Every row gives one point. Each copy is the shape, with its points in the same order, stretched, turned, moved and blurred by noise. Some copies are also mirrored. Which?
In the rows, 128 means zero.

Shape (6 x 2):
[[124 164]
 [ 79 129]
 [104 148]
 [ 79 171]
 [156  54]
 [107 156]]
Copy 1 (6 x 2):
[[ 87 123]
 [ 94  61]
 [ 96  92]
 [ 60  84]
 [206  86]
 [ 88 105]]
Copy 1 is: only turned
Copy 2 (6 x 2):
[[164 114]
 [144  57]
 [154  89]
 [186  74]
 [ 47 107]
 [159  96]]
Copy 2 is: mirrored
Copy 3 (6 x 2):
[[141 105]
 [ 86  89]
 [116 100]
 [120  61]
 [ 72 211]
 [137  90]]
Copy 3 is: mirrored
Copy 4 (6 x 2):
[[141  77]
 [ 87  79]
 [122  78]
 [116  51]
 [100 172]
 [124  76]]
Copy 4 is: mirrored

Shape (7 x 4):
[[164  82  76 105]
 [ 67 171  41 175]
 [102  98 102 108]
 [144 129 117  78]
 [124 139 181 200]
 [168 116 171  67]
 [110  78 169 167]]
Copy 1 (7 x 4):
[[144 128  74 139]
 [ 37 165 118 204]
 [ 90 123 100 122]
 [135 163 119  99]
 [122  83 208 145]
 [158 142 138  59]
 [104  60 158 108]]
Copy 1 is: only turned
Copy 2 (7 x 4):
[[100  70 100 126]
 [222 160 153 148]
 [107 111 154 105]
 [ 84 127 106 101]
 [ 72 165 185 215]
 [ 27 129 110 109]
 [ 63 115 202 175]]
Copy 2 is: mirrored

Shape (9 x 6):
[[126 120 196 188 158 207]
 [ 67 137 203 185  81 115]
 [166 168 145 128 123 111]
 [117 150 161  83 112 118]
 [153 111 138 101  91 120]
 [115 110 174 194 184 210]
 [120 150 119 116 144 163]
 [136 142  63  88 103  95]
 [ 86 119 178 127 106  40]]
Copy 1 (9 x 6):
[[110 161 197 105 173 195]
 [121 164 249 155  64 131]
 [164 164 125 100 125 108]
 [118 136 156  85  93  97]
 [155 104 111 100  78 141]
 [ 81 147 176 123 208 190]
 [ 90 159 110 105 134 135]
 [120 142  45 129  67 105]
 [130 104 200 147  70  59]]
Copy 1 is: only turned
Copy 2 (9 x 6):
[[137 114 199 191 155 164]
 [124 139 200 178  74  67]
 [170 163 164  81 121 139]
 [114 129 181  81  91 118]
 [164  99 164  83  86 133]
 [120 118 188 201 163 170]
 [122 135 149 118 104 176]
 [152 125  97  57  57 140]
 [136 128 137 100  96  43]]
Copy 2 is: only turned
Copy 3 (9 x 6):
[[100 174  96 211  92 196]
 [ 81 213 144 189 128  66]
 [114 122  85 107  76  94]
 [ 96 127 149  92 112 111]
 [158 122 145 104 105 106]
 [105 166  78 216 125 211]
 [121 144  90 103 130 164]
 [174 117  95  47 145  91]
 [ 89 134 164 138 154  21]]
Copy 3 is: mirrored

Shape (14 x 9):
[[114 130 105 111 130 134 160 160 125]
 [ 73 185 160 106 190 108 127  58 127]
 [ 58 137 107 186 100 136 152 127 128]
 [103  95 180 171 134 128  79  92 118]
 [157 150 112 128  83 155 110 155 130]
 [142 188  44 140 136  40 160 160 190]
 [192 126 116 172 136 115 160 136 221]
 [117 120 141 133 136  95 147  91 124]
 [ 85 142 128 174 163  64  93 149 140]
 [ 68 139 106 148  69 152 108  59 191]
 [145  48  70 126 142 156 162 117 115]
 [221  95  85 103  94 150 178 122 188]
 [156 113  97  58 163 219 141 107 172]
 [154  48 156 152  79 113 132 149 201]]
Copy 1 (14 x 9):
[[ 86 136 122  88 100 126 177 139 136]
 [ 32 162 106 100 216 132 112  49 162]
 [ 57 114 136 167  92 132 141 110 120]
 [137  95 163 137 163 153  83  95 137]
 [151 163 101 141  83 127 138 156 149]
 [ 50 109  81 170 127   7 199 166 185]
 [122  70  84 172 142 105 222 151 206]
 [ 98  98 122 110 141 113 133  75 140]
 [ 77 112 179 156 184  79 125 149 146]
 [ 76 115  84 168  79 144  97  86 210]
 [100  41  83  55  92 151 153 145 108]
 [154  82  39 105  64 129 213 142 196]
 [ 98 132  38  40 114 215 174 153 189]
 [172  48 173 131  87 119 178 124 221]]
Copy 1 is: only turned
Copy 2 (14 x 9):
[[126 139 123  97 138 116 158 182 123]
 [ 48 205 146  91 167 116 124  87 130]
 [148 132 104 127 192  67 161 126 120]
 [114 132 158 169 171 126  98 100 104]
 [167 144 100 131 126 125 110 175 151]
 [ 67 162  47 177 104  93 211 184 186]
 [111 143 101 185 137 183 196 159 192]
 [103 152 149 129 127 121 156 104 117]
 [ 66 152 106 198 165  81 150 161 115]
 [131 104 119 111 180  90 116  79 204]
 [123  63 113  87 124 161 152 137  95]
 [151 106 117 114  80 201 173 154 193]
 [100 112 124  32 146 216 101 160 180]
 [154  84 177 191 123 141 166 163 169]]
Copy 2 is: mirrored
Copy 3 (14 x 9):
[[162 121 107 136 102 129 143 155 139]
 [159 116 110  68 115 120  62  57 154]
 [105 119 100 151  37 112 149 112 142]
 [ 74  96 171 141 128 112 102  81 126]
 [144 174 161 151  95 139 153 165 128]
 [174 193  74 134 126  56 163 134 201]
 [126 159 139 193 170 134 156 132 236]
 [132  95 145 105 116  96 134  92 157]
 [106 127  97 147 126  59  93 101 135]
 [ 71 169 144  95  69 156 157 100 186]
 [143  91 125 141 141 161 220 111 130]
 [161 154 170 150 156 170 219 158 213]
 [172 155 122 111 168 244 157 142 155]
 [ 59 103 173 168 154 118 167 169 216]]
Copy 3 is: mirrored
Copy 4 (14 x 9):
[[ 85 132 137 127 136 164 160 134 115]
 [104 120 236  98 175 123 111  38 154]
 [ 69 116 133 158  80 165 165  54  97]
 [141  63 163 163 143 139  99  57 124]
 [145 141 118 123  75 166 116 137 128]
 [ 39 199 131 160  90  40 116 124 132]
 [121 156 100 205 107  90 138 134 207]
 [120 112 172 129 149  94 147  86 132]
 [ 75 115 187 191 121 103  79  84  97]
 [ 80  79 119 108  33 139 126  25 170]
 [112 116  46 137 190 140 162 121 136]
 [147 145  44 126 125  91 171 166 204]
 [125 134  84  79 164 188 147 124 225]
 [116  41  93 180  90  98 138 156 160]]
Copy 4 is: only turned

Shape (17 x 12):
[[129 128 139 136 127 106  89 148 145 103 116 126]
 [ 99 148 148 125 138 128  98 114 154 157 146 141]
 [106  77  62 121 156 115  73 103 126 128  49 128]
 [124 157 128 124 156 106  57 114 101 113  93 122]
 [155 158  98 121 126 213 123 132 110 170 127 143]
 [109 152 145 129 133 121 110 103 214 163 159  64]
 [147 148 103 181 103 100 125 192 106 122  82 129]
 [145 113  97 158 100  91  43 118 122 134 112 164]
 [155 150 129 119 135 188 126 113 160 134 142  66]
 [129 132 144 115 131 119 126 140 112 151 143 159]
 [159 122 100 119 134 119 141 137 129 120 104 159]
 [110 151 124 155 157 212 138 127 190 165 151 144]
 [107 147 124 198  88 151 141 111 139 112 144 141]
 [148  66  52 212 150 117 136 194 127  53 157 148]
 [ 98 136  96 119  40 142 106 178 102 126 130 153]
 [131   7 156 136  91 126 132 188 106 178 158 152]
 [135 102 104 127 153 103 118 139 103 163 137 109]]
Copy 1 (17 x 12):
[[139  94 147 126 132 149 101 145 149 104 147 135]
 [117 106 154 128 156 131 123 112 123 146 172 157]
 [111  44  70 138 104 140  80 122 184 133  95 145]
 [132 118 106  89 132 122  53 117 159 125 141 139]
 [126 159  69 143 100 164 147 141  95 205 151 158]
 [118 109 175 153 169 169 145  45 133 128 175 115]
 [132 147 108 172 109 128 101 176 137  82 110 127]
 [155  83 131 158  86 107  46 132 150 127 157 173]
 [138 133 110 124 127 196 154  89 122 171 154  83]
 [133 108 121 114 133 128 139 148  87 129 156 161]
 [163 109  88 117 110 138 156 161 134 125 125 148]
 [108 135 117 172 172 185 173 129 117 208 167 162]
 [123 125 140 193 139  99 140 176 140 182 178 113]
 [185  58  58 203 155 180 130 220 149 108 163 120]
 [ 79 118 113 167  56 116 144 188 121 107 197 154]
 [131  18 147 180  94 178 165 198  36 117 136 140]
 [141  85  77 137 133 148 127 111  84 106 140 126]]
Copy 1 is: mirrored
Copy 2 (17 x 12):
[[141 140 108 119  93 122  99 125 145 113 126 130]
 [ 80 141 136 103 137 117 121 119 159 135 135 110]
 [115  87  55 123 123 155 120  43 159  94  66 105]
 [122 153 110 125 134 141  80 109 119 108  81 112]
 [101 113 143 123 153 163 149 162 157 195  72  89]
 [ 86 158 166 150 108  71 137 118 196 105 158  60]
 [164 155  73 153  72 170  92 110 127 180 116 127]
 [ 75 110  76 138  68 131  77  95 154 143  83 160]
 [129 141 183 153 132 124 150 164 179 124 112  64]
 [108 118 117 105 132 130 127 142 112 166 134 125]
 [146 117  81 128 120 128 156 120 130 154 101 135]
 [103 140 165 112 168 135 147 132 224 168 132 103]
 [ 98 169 133 165 105 179 149 129 173 151 141 157]
 [196  87  43 198 109 158  88 130 188 149 155 185]
 [ 76 126  51 112  60 188 137 176 134 170 131 105]
 [108  14 115  82  65 157 117 129 126 176 191 138]
 [120  85 106 151 135 132 107 112 122 151 134  92]]
Copy 2 is: mirrored

Shape (16 x 12):
[[166 105 158 135  76  74 103 150  75  65 125  64]
 [116 166 164  89 148 132  47  98 129  92 143  64]
 [155  77 129  98  86  43 167  92 122  70 153 101]
 [109  92 108 101  92  94 149 139 133 130 131  36]
 [156 143 108 132 160 236 134 114 186 153  86 156]
 [100  46 156 111  81  89 122 137 125  52  86 134]
 [ 74 119 159 179 179 119  59  89 171 112 164  68]
 [117  45 155 102  63  44  86  97  61 144 104  81]
 [ 89 221 120 147 150 183 134 106 162 165 139 201]
 [120 122  91 118 183 208 141  80  95 122 146 170]
 [ 97 201  65 166 112 226 116  45 162 126 104 165]
 [125 118 118 196 157  87  49 168 112 110 162  64]
 [ 49 213 108 138 188 206 161  97 122 125  78 143]
 [ 91 202 101  99 170 184 112 115 168 162 119 188]
 [137 161 180 184 192  92  91  82 135 136 104  75]
 [112  85 203 120  51 127 159 125  92 117 162  88]]
Copy 1 (16 x 12):
[[142 143 147  99  76 191 136 182  90 131 119 129]
 [119 196 174 124 149 126 111 193 175  89 122  94]
 [131 103  98  70 131 197 142 181 139 165  47 140]
 [111 157  71 107 123 168 110 182 132 162 115 106]
 [ 81 144 117 178 152 134 114  65 176 105 153 205]
 [109  84 166 129 130 161 106 119  84 178  65 126]
 [142 144 162 145 162  58 127 189 168 120 170 112]
 [162 172 138  55 149 165  95 160  58 169  75 113]
 [ 38 167 139 130 170  68 178  94 177  91 132 165]
 [ 61 141 131 130 195 139 117 154 135  85 140 227]
 [ 51 209 135 187 134  53 146 131 184 111  80 207]
 [144 134 145 112  81  93 124 192  96  84 193 132]
 [ 25 181 129 218 195  85 178 127 143  89 145 151]
 [ 45 171 133 131 184  88 133  85 176  68 116 156]
 [169 161 143 162 155 106 185 149 142  92 181 123]
 [ 99 157 150  82 150 194 133 173 131 211 131 122]]
Copy 1 is: mirrored
Copy 2 (16 x 12):
[[125 137 141  44  68 123 129 136 103  58 120 118]
 [119 165 129 132  82 142 181 177 185  80 178 105]
 [148 154 176  48 113  72 140 113 110 133 125 132]
 [135 150  91  73 114  99 140 177  93 147 149  78]
 [132  60  66 163 125 180  99 166 158 190 161 132]
 [103  82 133  93 129  81 130  77  94  96 123  90]
 [172 212 147 183  80 128 144 169 143  81 197  62]
 [ 90 152  95  34  84   8  82 111 105  92 189 135]
 [130 104  78 230  92 128 136 147 128 170 145 182]
 [156 133  72 156 136 143 113  70 150 179 176 183]
 [186  76  51 187  51 137 109 135 191 205 148 146]
 [167 209 106 134 106 144 113 180 111  29 138  86]
 [102 135  50 196  78 147 145  75 154 198 147 138]
 [105  99  65 211 143 139 146 144 161 172 155 171]
 [103 204 132 172  58 136  79 165 139  95 166 107]
 [135 103 136  75  54 109 165 113  47 135 178 137]]
Copy 2 is: only turned
Copy 3 (16 x 12):
[[122  98 214  93  91  32 116 193 162 146 138 156]
 [ 77  77 153  50  83  68 106 110 118 115  36 195]
 [130 111 187 108  92  40 103  84 194 119 191 180]
 [ 99  77 149  87 127  86 131 115 176 156 178 112]
 [144  97 100 169 107 173 139  72  86 127  78 125]
 [100  73 195 177  79 106  89 152 212 162 129 197]
 [ 63  97 223  48 133 137 113  73 151  99  43 179]
 [ 85  83 210 132 147  19  78 122 174 210 142 170]
 [150 177  58  96 125 154  94  86 107 123  57 151]
 [105 173 101 113  97 127 169  76 103 133  97 186]
 [115 174 107 120  12 148  90  54  97 138  68 102]
 [ 68 130 206  51 153 109 121 182 117  96  97 154]
 [100 169  59 102  82 126 168 100 168 119  35 121]
 [115 143  25 114 121 149  96  83  96 111  52 167]
 [106 111 212  80 160  56 134  81 158  79  28 144]
 [166  89 204  85 130  89 123 131 184 227 155 167]]
Copy 3 is: only turned

Shape (18 x 12):
[[168 106 143 112  96  99 195 128 153 146 127 136]
 [143 148 137 176 128 145 136 109 101 120 115 133]
 [132 178 126 130 150 121 127 129 148 120 125 108]
 [153 143  98 131 115 153 105 135 112 126 103  76]
 [129 110 113 145  92 107 172 184 151 114 157 140]
 [133 154 108 171 120 140 126 115 135 136 134  83]
 [137 108 145 130  94 125 179 142 125 123 124 142]
 [153  87 141 140  92 157 169 140 141 112 143 148]
 [108 146 154 128 145 127 118 140 144  61 115 109]
 [181 106 124 146 112  97 160 150 164 105 142 160]
 [184 119 160 130  94 139 181 186 146 147 134 186]
 [127 163 145 160 128 131 122 112 101  87 182 121]
 [ 87 128 142 168 199 100  93 151 187 159 133  55]
 [127 100 142 154 229  69 117 175 153 133 138  67]
 [136 152 157 137  98 120  99 131  97 122 141 103]
 [129 152 101 108 157 164  96  99 113 154 143  99]
 [131 106 126 140 107  95 185 170 118 130 125 184]
 [142 171 129 138 138 161 153 132 105 118 142  76]]
Copy 1 (18 x 12):
[[162 172 127  72  83  81 132 144  59 140  65 149]
 [141 171 162 155 121  88 120 128 142 135 124 123]
 [126 130 161 164 130 127 149 157 126  84 100  96]
 [113 148 172 137 124 173 108 126 108 155  93  93]
 [150 156  80  64 110 115  96 147 111 122 108 130]
 [139 154 167 140 150 133 128 161 122 136 109  85]
 [159 158 123  83  90 100 113 115 112 155  98 154]
 [189 159 101  92 102 103  89 120  99 175 111 149]
 [158 122 143 143 130 128 109  90 143  82 136  80]
 [154 178  88 107 101  80  96 126  67 114 110 146]
 [155 154  84 102  53  86  81 132 121 140  67 185]
 [162 150 153 147 144 105  92 156 146  76 152 136]
 [ 96  84 176 175 225  87 143 120 103 116  92   7]
 [ 85  87 167 139 190  55  89 109  64  72 111  21]
 [141 149 180 131 149 127  91 116 144 107  87 141]
 [ 95  95 185 174 153 159 153 159 111 148 112 105]
 [116 156  89  68  85  71 113 122 118 123 108 160]
 [150 130 185 132 105 140 109 176 133 109 107  79]]
Copy 1 is: only turned
Copy 2 (18 x 12):
[[175 154 175 135 108 130  83 146 166 115 122 145]
 [130 159 144 146 135 108 149 142 109 126 150 153]
 [110 139 154 116 139 121 155 132 150 166 155 124]
 [130 122 140 125 148 131 163 123 111 105 130  99]
 [134 125 175 150  86 121  96 153 140 151  81 127]
 [105 127 164 157 151 125 169 112 150 140 154 111]
 [171 137 160 146  97 120 100 155 128 118 117 145]
 [165 128 163 159 109 136  83 185 124 110 105 164]
 [123 110 145 103 123 100 168 161 148 139 113 153]
 [131 163 156 140 122 120  70 176 154 130  90 154]
 [176 173 203 130  96 141  54 190 100 133  99 164]
 [ 99 121 170 154 141  65 156 183 135 145 161 144]
 [ 71  87 174 101 173 125 193  18 172 164 115 156]
 [ 94 101 152  92 188  79 160  14 158 166  69 162]
 [113 130 181 111 125  95 152 163 117  99 147 131]
 [113  97 129 135 171 128 151 110 106 123 184 120]
 [155 150 143 137  76 106  69 131 101 135  92 146]
 [146 120 172 149 157 101 178 131 129 160 165 107]]
Copy 2 is: only turned
Copy 3 (18 x 12):
[[168 108 178 128 142 101 166 144 161 156 141 135]
 [121 138 107 121 171 143 142 140 149 148 137 160]
 [152 153 131 141 155 117 126 158 127 102 107 120]
 [151 123 138 121 140 162 100 128 136 102 105 137]
 [149 136 149 124  83 111 130 185 176 163 121 151]
 [153 146 117 121 145 160 114 141 155 135 102 112]
 [128 124 159 115 123 119 164 149 171 157 148 159]
 [112 104 138 115  98 108 112 140 191 164 170 156]
 [ 90 132 128 172 139 123 135 178 171  93 121 138]
 [162 107 133 147 115  95 120 177 167 162 127 149]
 [127 122 170 108 134  68 111 159 170 175 161 182]
 [119 159  90 147 110 143 118 190 122 136 150 112]
 [107 154 104 139 185 104 126 153 149 108  30  44]
 [107 109 104 136 180 102 148 203 144 109  30  62]
 [115 138 139 156 145 142 120 152 108 139 117 128]
 [144 143 103  99 140 125  88 104  97  95 121  98]
 [124 126 147 115 112  82 178 149 163 166 122 187]
 [146 143 133  97 137 177 121 179 153 108 139 119]]
Copy 3 is: only turned
Copy 4 (18 x 12):
[[171  91 141 144 104 183 158 111 178  98 144 114]
 [143  78 125 181 120 104 153 103 121 147 139 157]
 [153 114 114 121 129 121 123 105 117 174 135 128]
 [ 99  72 112 122 117  78 139 125 110 128 147 111]
 [194 154 118 152  68 143 153  91 155  95 129 110]
 [121  85 114 124 105  95 149  93 118 156 111 140]
 [162 110 118 176 105 150 155 119 154 101 140 125]
 [183  94 130 184  81 150 165 119 128  80 135 123]
 [182 139 114 143 127 107 153 154 102 157 131 135]
 [218 123 162 142  96 165 154  86 141  84 153 130]
 [202  92 149 216  85 176 138  89 157  86 154  80]
 [157 126 121 155  60 115 145 111 104 169 154 168]
 [160 157 134 100 119  87  99 147 168 180  19 143]
 [206 176 151 111  96  89  73 179 199 160  67 166]
 [ 99 114 148 153  90 107 141 132 123 148 140 116]
 [ 72  81  99 123 113 107  93 117  96 147 129 132]
 [182 141 118 188 111 160 143  88 175  84 144 130]
 [134  68  91 145  79  92 136 122 123 186 150 124]]
Copy 4 is: mirrored
